Every row gives one point. To make a cloud, some directions were put in groups of two or more. Within a group, all points are equally far from the middle, so they leave a hole (a ring in 2 directions, a hollow ball in 3). The other directions are filled evenly. Then the cloud was stretched, turned, moved and blurred a little. How many holes are there, and how many directions does each take, smallest first?

Cloud (13 x 2):
[[-0.52 -0.31]
 [ 0.51 -0.02]
 [-0.40  0.13]
 [-0.53 -0.24]
 [ 0.43 -0.48]
 [-0.41  0.12]
 [-0.06 -0.72]
 [ 0.17 -0.68]
 [-0.32  0.21]
 [-0.52 -0.15]
 [-0.36 -0.59]
 [ 0.37 -0.56]
 [ 0.22  0.29]]
Holes: 1 (2)

Cloud (21 x 3):
[[ 0.40  0.28  0.09]
 [-0.57  0.16 -0.36]
 [-0.34  0.75  0.03]
 [-0.74 -0.17 -0.21]
 [ 0.08  0.51 -0.25]
 [-0.79 -0.44 -0.23]
 [ 0.22  0.07 -0.25]
 [-0.65  0.08 -0.15]
 [ 0.42  0.39  0.10]
 [ 0.29  0.03 -0.12]
 [-0.14  1.05  0.12]
 [-0.08 -0.93 -0.09]
 [-0.38 -0.03  0.44]
 [-0.63  0.13 -0.13]
 [-0.31  0.08 -0.60]
 [ 0.01  0.94  0.00]
 [-0.53  0.26  0.21]
 [-0.25  0.08  0.59]
 [-0.23  0.61 -0.23]
 [-0.06 -0.02  0.62]
 [ 0.00  0.42 -0.32]]
Holes: 1 (2)

Cloud (30 x 4):
[[-0.32 -0.04 -0.22 -0.45]
 [-0.48  0.01 -0.17  0.03]
 [-0.04  0.30 -0.41 -0.57]
 [-0.30  0.45  0.06  0.24]
 [-0.24  0.45  0.56 -0.50]
 [-0.71 -0.04 -0.28 -0.22]
 [-0.53 -0.79  0.20 -0.03]
 [-0.07  0.17 -0.07 -0.69]
 [ 0.03  0.81  0.33 -0.55]
 [-0.04  0.23 -0.50  0.29]
 [ 0.05  0.62 -0.81  0.11]
 [-0.27  0.60 -0.17 -0.04]
 [-0.20  0.66  0.01 -0.87]
 [ 0.10 -0.48 -0.12 -0.56]
 [-0.66 -0.45 -0.12 -0.38]
 [ 0.01  0.17  0.46  0.30]
 [ 0.51 -0.33  0.14 -0.32]
 [ 0.00  0.24  0.01  0.79]
 [-0.27  0.29 -0.23 -0.09]
 [ 0.24  0.74 -0.68 -0.16]
 [-0.27 -0.11  0.20  0.40]
 [-0.23  0.39  0.06  0.38]
 [-0.18 -0.06 -0.56  0.48]
 [-0.30  0.38 -0.18 -0.78]
 [-0.37  0.15  0.37  0.55]
 [ 0.01 -0.66  0.05 -0.21]
 [ 0.17 -0.48 -0.35  0.20]
 [ 0.48  0.67 -0.10  0.09]
 [-0.13  0.75  0.01 -0.72]
 [ 0.09  0.82 -0.18 -0.80]]
Holes: 0

Cloud (28 x 4):
[[-0.18 -0.07 -0.70 -0.33]
 [-0.21 -0.03 -0.68  0.70]
 [ 0.04 -0.51  0.19 -0.29]
 [ 0.85 -0.08 -0.66  0.03]
 [ 0.73 -0.53 -0.62 -0.27]
 [ 0.60 -0.36  0.36 -0.12]
 [-0.42 -0.53  0.57  0.00]
 [-0.24 -0.34  0.54  0.79]
 [-0.61 -0.12 -0.03 -0.04]
 [-0.11 -0.02  0.12 -0.46]
 [ 0.37  0.29 -0.51  0.07]
 [ 0.28  0.50  0.41 -0.07]
 [ 0.14 -0.31 -0.52 -0.61]
 [ 0.24  0.01 -0.71  0.43]
 [ 0.43 -0.58 -0.32 -0.17]
 [ 0.10 -0.38  0.14  0.50]
 [ 0.45 -0.26 -0.50  0.33]
 [ 0.69  0.03 -0.67  0.13]
 [ 0.44 -0.34 -0.67  0.32]
 [ 0.44  0.51  0.29 -0.13]
 [ 0.15  0.41  0.31 -0.39]
 [ 0.28  0.10 -0.30  0.38]
 [ 0.06 -0.59  0.11  0.17]
 [-0.41 -0.59  0.37  0.05]
 [-0.62  0.17 -0.10  0.51]
 [-0.03  0.23 -0.56  0.22]
 [-0.87 -0.36 -0.40  0.15]
 [-0.15 -0.13 -0.07 -0.43]]
Holes: 1 (2)

Cloud (46 x 6):
[[ 0.67 -0.27 -0.15 -0.19 -0.16  0.12]
 [ 0.15  0.20 -0.37 -0.69  0.02 -0.37]
 [-0.45  0.57  0.01 -0.46 -0.18 -0.10]
 [-0.17  0.13 -0.85 -0.24  0.63 -0.07]
 [ 0.04  0.86 -0.02 -0.02  0.30 -0.57]
 [-0.82  0.33 -0.59  0.36  0.37 -0.24]
 [-0.52 -0.03 -0.39  0.35 -0.40  0.43]
 [ 0.35 -0.07 -0.15 -0.28  0.12  0.77]
 [ 0.40 -0.24 -0.32  0.33 -0.11 -0.33]
 [ 0.46 -0.09 -0.47  0.54 -0.34  0.10]
 [ 0.49  0.04 -0.11  0.17 -0.06  0.85]
 [-0.10  0.36 -0.09  0.79  0.66  0.17]
 [ 0.44 -0.33  0.18 -0.25 -0.14  0.52]
 [ 0.00  0.17  0.39 -0.41 -0.27 -0.18]
 [ 0.64  0.52  0.04  0.65 -0.13  0.59]
 [ 0.74 -0.18  0.51  0.17 -0.21  0.29]
 [-0.01  0.63  0.04  0.13  0.79 -0.39]
 [-0.38  0.55 -0.74  0.06  0.12 -0.57]
 [-0.36  0.45 -0.38  0.59  0.55 -0.47]
 [-0.46 -0.30 -0.34 -0.36  0.20  0.14]
 [-0.37  0.53  0.38 -0.35  0.18  0.02]
 [ 0.62  0.51 -0.38 -0.72  0.23 -0.12]
 [-0.31 -0.26 -0.14  0.40  0.11 -0.50]
 [-0.22  0.20 -0.64  0.21  0.41 -0.63]
 [-0.72  0.16 -0.34 -0.40 -0.07  0.18]
 [-0.32  0.25  0.15 -0.24  0.56 -0.39]
 [-0.61  0.42 -0.30 -0.50 -0.12  0.13]
 [-0.17  0.87 -0.01 -0.39  0.06  0.42]
 [ 0.54  0.11 -0.61 -0.01  0.49 -0.25]
 [-0.25  0.80 -0.61 -0.44  0.00  0.20]
 [ 0.43  0.51  0.13  0.15  0.92  0.13]
 [ 0.05 -0.26 -0.47 -0.08  0.01  0.58]
 [ 0.54  0.20  0.58 -0.04 -0.46  0.25]
 [-0.37  0.62 -0.55  0.40  0.06 -0.56]
 [-0.09  0.47 -0.04 -0.45  0.05  0.72]
 [ 0.14 -0.13 -0.20 -0.08  0.68  0.45]
 [ 0.91  0.51  0.34 -0.05 -0.28  0.19]
 [-0.02  0.56 -0.15 -0.46 -0.44  0.27]
 [ 0.61  0.16 -0.05  0.14  0.46 -0.47]
 [ 0.71  0.84  0.32 -0.27  0.51  0.27]
 [ 0.18 -0.02  0.49  0.03  0.56  0.29]
 [-0.15  0.09  0.25  0.84  0.03  0.52]
 [ 0.40  0.16 -0.47  0.23  0.82  0.17]
 [-0.17  0.16  0.35 -0.38  0.14  0.57]
 [ 0.44  0.41  0.58 -0.46  0.36  0.16]
 [-0.07  0.23  0.49 -0.16  0.58  0.06]]
Holes: 1 (6)

Cloud (56 x 6):
[[-0.36 -0.36 -0.37 -0.17 -0.31 -0.68]
 [ 0.21  0.50 -0.47 -0.06 -0.13  0.20]
 [ 0.05 -0.30 -0.05  0.01 -0.09  0.90]
 [-0.09  0.35 -0.47  0.65 -0.14 -0.07]
 [-0.22 -0.04  0.22 -0.29  0.44  0.00]
 [-0.88 -0.45  0.11  0.29 -0.20 -0.04]
 [ 0.02 -0.23 -0.21 -0.09  0.12  0.73]
 [ 0.11 -0.66  0.42  0.00 -0.14  0.12]
 [-0.02 -0.63 -0.35 -0.31 -0.58  0.52]
 [-0.56  0.51 -0.37  0.30  0.11  0.54]
 [-0.30  0.28  0.39  0.25 -0.76 -0.11]
 [ 0.14  0.00 -0.28  0.25  0.13 -0.61]
 [ 0.39 -0.54 -0.18  0.13 -0.15  0.34]
 [ 0.17 -0.50 -0.28  0.01 -0.03  0.55]
 [-0.46 -0.46 -0.31 -0.04 -0.18 -0.66]
 [-0.24  0.20 -0.12  0.22  0.65  0.25]
 [-0.23 -0.61 -0.01  0.00 -1.02  0.31]
 [-0.15 -0.30  0.18  0.70 -0.29 -0.37]
 [-0.34  0.08  0.18 -0.64 -0.05  0.18]
 [-0.48  0.41 -0.41  0.07 -0.61 -0.07]
 [-0.88  0.14 -0.36  0.14 -0.07  0.49]
 [ 0.21  0.19  0.66 -0.06  0.07  0.50]
 [-0.69 -0.53 -0.06  0.32 -0.08 -0.41]
 [-0.60 -0.50  0.00  0.37 -0.38 -0.41]
 [-0.22 -0.60  0.55  0.06 -0.32  0.25]
 [-0.08  0.22  0.30  0.64 -0.31 -0.32]
 [-0.89 -0.27 -0.51  0.15 -0.13  0.29]
 [-0.45 -0.28 -0.66 -0.03  0.13  0.39]
 [-0.59  0.27 -0.03 -0.46 -0.04  0.07]
 [-0.15 -0.24 -0.64  0.59  0.13 -0.21]
 [ 0.05 -0.32  0.00 -0.17 -1.16  0.22]
 [-0.11  0.07  0.43  0.32 -0.73 -0.22]
 [ 0.18 -0.27 -0.01 -0.46 -1.05  0.08]
 [-0.31  0.61  0.20  0.70  0.27  0.18]
 [-0.52 -0.16 -0.08  0.62  0.58  0.03]
 [-0.75 -0.05  0.15  0.15  0.35 -0.12]
 [-0.43 -0.24 -0.14  0.28 -1.00 -0.03]
 [-0.47 -0.40 -0.12  0.57  0.44 -0.27]
 [-0.51  0.32  0.04  0.79  0.24  0.62]
 [-0.53 -0.12  0.01  0.45  0.60 -0.06]
 [-0.21 -0.04  0.74 -0.21 -0.33  0.51]
 [-0.67 -0.48  0.35  0.42 -0.18  0.03]
 [-0.58 -0.24 -0.38  0.24 -0.75 -0.26]
 [-0.01  0.14  0.51  0.01 -0.93  0.02]
 [-0.25 -0.46 -0.21 -0.51 -0.39  0.62]
 [-0.36  0.56  0.31  0.59  0.27  0.03]
 [ 0.15  0.26  0.59 -0.40 -0.73  0.20]
 [-0.49  0.19  0.17  0.29 -0.53  1.05]
 [ 0.02 -0.15 -0.22  0.58 -0.82  0.42]
 [-0.42  0.54  0.25  0.23  0.20 -0.22]
 [-0.87 -0.45 -0.08  0.29 -0.54  0.36]
 [-0.80  0.13 -0.36 -0.18 -0.04  0.37]
 [ 0.24  0.13 -0.60 -0.29 -0.53  0.12]
 [-0.02  0.33  0.70 -0.10 -0.72  0.26]
 [ 0.06 -0.07  0.31  0.29 -0.01  0.95]
 [ 0.50 -0.11 -0.42 -0.07 -0.45  0.22]]
Holes: 3 (2, 2, 2)

Cloud (86 x 8):
[[-0.51  0.69  0.20  0.09  0.23  0.42  0.03  0.23]
 [-0.62  0.54  0.22 -0.03  0.04 -0.39  0.50  0.20]
 [-0.12  0.49 -0.28 -0.40 -0.38  0.36  0.50  0.21]
 [ 0.48  0.54 -0.07 -0.14  0.06  0.02  0.30  0.63]
 [-0.01 -0.37  0.53  0.09 -0.18  0.75  0.18 -0.42]
 [ 0.32 -0.23  0.26  0.31  0.34  0.76  0.52  0.02]
 [ 0.14  1.00  0.23 -0.82  0.29  0.05  0.21  0.42]
 [-0.09  0.51  0.35  0.04 -0.33  0.33 -0.34 -0.08]
 [-0.03  0.19  0.38 -0.36  0.22  0.43 -0.62  0.04]
 [-0.34  1.12  0.00  0.28  0.21 -0.22  0.02 -0.01]
 [ 0.36  0.35  0.50 -0.34 -0.21  0.23  0.46  0.20]
 [-0.19  0.45 -0.72 -0.67  0.03 -0.24 -0.31  0.24]
 [ 0.00 -0.56  0.27  0.27  0.16  0.59  0.61  0.79]
 [ 0.23 -0.27  0.15 -0.12 -0.23  0.75 -0.22 -0.39]
 [-0.35 -0.16 -0.45 -0.04 -0.38  0.13  0.27 -0.56]
 [-0.25  0.84 -1.01 -0.15  0.58  0.22  0.07  0.00]
 [-0.10  0.29 -0.43  0.19  0.21  0.41 -0.13  0.62]
 [ 0.42  0.46  0.15 -0.55 -0.41  0.20  0.15 -0.16]
 [ 0.34  0.47  0.25  0.06  0.24  0.48  0.30 -0.47]
 [-0.53  0.63 -0.48  0.28  0.10  0.29  0.15  0.53]
 [ 0.07  0.35 -0.30 -0.36 -0.15  0.50  0.63  0.33]
 [ 0.33 -0.46 -0.23 -0.26 -0.06  0.70 -0.15  0.39]
 [ 0.00  1.04 -0.09 -0.14  0.50  0.38 -0.16  0.34]
 [-0.10  0.13  0.06  0.12  0.83  0.36  0.15  0.29]
 [ 0.06  0.26  0.62 -0.01  0.30  0.10  0.16 -0.66]
 [ 0.27  0.63 -0.43 -0.04  0.20 -0.20 -0.62  0.23]
 [ 0.50  0.07  0.62 -0.35  0.07  0.23  0.24 -0.59]
 [ 0.27 -0.12 -0.02 -0.05 -0.53 -0.13  0.11 -0.32]
 [ 0.52  0.00  0.02  0.07  0.00 -0.11 -0.18  0.49]
 [-0.19 -0.13  0.51  0.44  0.26  0.53  0.55 -0.45]
 [ 0.60 -0.03 -0.01  0.59  0.17  0.12  0.34 -0.09]
 [ 0.17  0.21 -0.06  0.09  0.61 -0.47  0.24  0.31]
 [ 0.02  0.01 -0.01 -0.31  0.65 -0.13  0.47  0.71]
 [ 0.17  0.93 -0.13 -0.01  0.06  0.56 -0.11  0.33]
 [-0.15  0.63 -0.42 -0.41  0.23  0.09  0.39  0.77]
 [-0.19  0.63 -0.46 -0.47  0.44  0.36  0.21  0.72]
 [-0.05  0.35 -0.55 -0.96  0.11  0.10 -0.35  0.37]
 [ 0.42 -0.43  0.63  0.56  0.37  0.64  0.58  0.00]
 [ 0.29  0.24  0.25 -0.16 -0.09  0.61 -0.10 -0.67]
 [-0.46  0.35 -0.01  0.04  0.56  0.35  0.31  0.50]
 [ 0.49 -0.59  0.04 -0.16  0.19 -0.19  0.30 -0.25]
 [-0.39  0.85 -0.78 -0.65 -0.04 -0.44 -0.19 -0.38]
 [ 0.11  0.56 -0.72 -0.25  0.29 -0.58 -0.27 -0.02]
 [-0.09 -0.09 -0.09  0.40 -0.04  0.62  0.61  0.19]
 [ 0.03 -0.96  0.83  0.53  0.02  0.44 -0.16  0.38]
 [ 0.16  0.30 -0.73 -0.25  0.65  0.36 -0.27 -0.13]
 [-0.50  1.10 -0.06 -0.01  0.20  0.12 -0.27 -0.33]
 [ 1.00 -0.13 -0.17 -0.65  0.54  0.14  0.38  0.09]
 [ 0.00  0.51 -0.43  0.25  0.19  0.40 -0.22  0.53]
 [-0.02 -0.21  0.18 -0.37  0.44  0.50 -0.44  0.34]
 [-0.12  0.49  0.23  0.77 -0.03 -0.12  0.24  0.38]
 [-0.15  0.65 -0.32 -0.99  0.22  0.13  0.26 -0.39]
 [-0.85  0.16  0.06  0.02  0.20  0.11  0.39 -0.34]
 [-0.10  0.78 -0.35 -0.65  0.05 -0.41 -0.33 -0.23]
 [-0.57  0.97 -0.57 -0.37  0.08  0.22 -0.60 -0.44]
 [ 0.75  0.03  0.41 -0.26  0.45  0.24 -0.24  0.66]
 [ 0.52  0.16 -0.12 -0.32  0.37 -0.17 -0.30 -0.47]
 [-0.56  0.91  0.03  0.12 -0.04 -0.56  0.13 -0.18]
 [-0.05  0.05  0.13  0.35 -0.09 -0.04 -0.57  0.10]
 [ 0.66  0.07  0.29  0.10  0.25  0.72  0.11  0.44]
 [-0.51 -0.35 -0.26  0.26  0.15  0.06 -0.06 -0.50]
 [ 0.09  0.12  0.21  0.30  0.08  0.70  0.43 -0.25]
 [ 0.42  0.43  0.10 -0.12  0.60 -0.11 -0.08  0.51]
 [ 0.37  0.53 -0.40 -0.67  0.55  0.10  0.66  0.02]
 [-0.40 -0.29 -0.28  0.22 -0.61  0.34  0.08 -0.29]
 [ 0.34  1.01 -0.17  0.03 -0.17  0.22  0.04  0.16]
 [ 0.32  0.07  0.29 -0.18 -0.30  0.61 -0.48 -0.13]
 [ 0.51  0.94 -0.40 -0.35 -0.20  0.14  0.36 -0.09]
 [-0.15  0.79  0.31 -0.23  0.37 -0.26  0.38  0.17]
 [-0.46  1.08 -0.44 -0.77  0.25  0.05  0.27  0.22]
 [ 0.72 -0.35  0.07 -0.70  0.14  0.08  0.14 -0.31]
 [ 0.02 -0.27 -0.25  0.82  0.42  0.03  0.06 -0.33]
 [ 0.03 -0.35  0.34  0.22 -0.30 -0.27  0.45 -0.58]
 [ 1.09  0.10  0.35 -0.58  0.33  0.44  0.30  0.71]
 [ 0.30  0.19  0.00 -0.25  0.22  0.30 -0.41 -0.75]
 [ 0.19 -0.14  0.66  0.35 -0.27  0.26  0.19 -0.55]
 [ 0.31  0.63  0.32 -0.04 -0.27  0.24  0.19  0.02]
 [-0.52  0.52 -0.33 -0.17  0.52  0.05  0.57  0.22]
 [ 0.83  0.52 -0.08 -0.56  0.48  0.19  0.54 -0.07]
 [ 0.52  0.65 -0.79 -0.13  0.26 -0.22  0.41 -0.17]
 [ 0.22 -0.30  1.00  0.65 -0.04  0.33  0.64 -0.18]
 [-0.09  0.19  0.14 -0.77 -0.24  0.79  0.02  0.24]
 [-0.89  0.23  0.01 -0.08 -0.15 -0.24  0.24  0.09]
 [-0.29  0.13 -0.28  0.06 -0.59 -0.08  0.55 -0.37]
 [ 0.07 -0.31  1.20  0.49 -0.15  0.50  0.37  0.03]
 [ 0.05  0.78 -0.24  0.04 -0.04  0.68 -0.01  0.29]]
Holes: 3 (2, 2, 2)
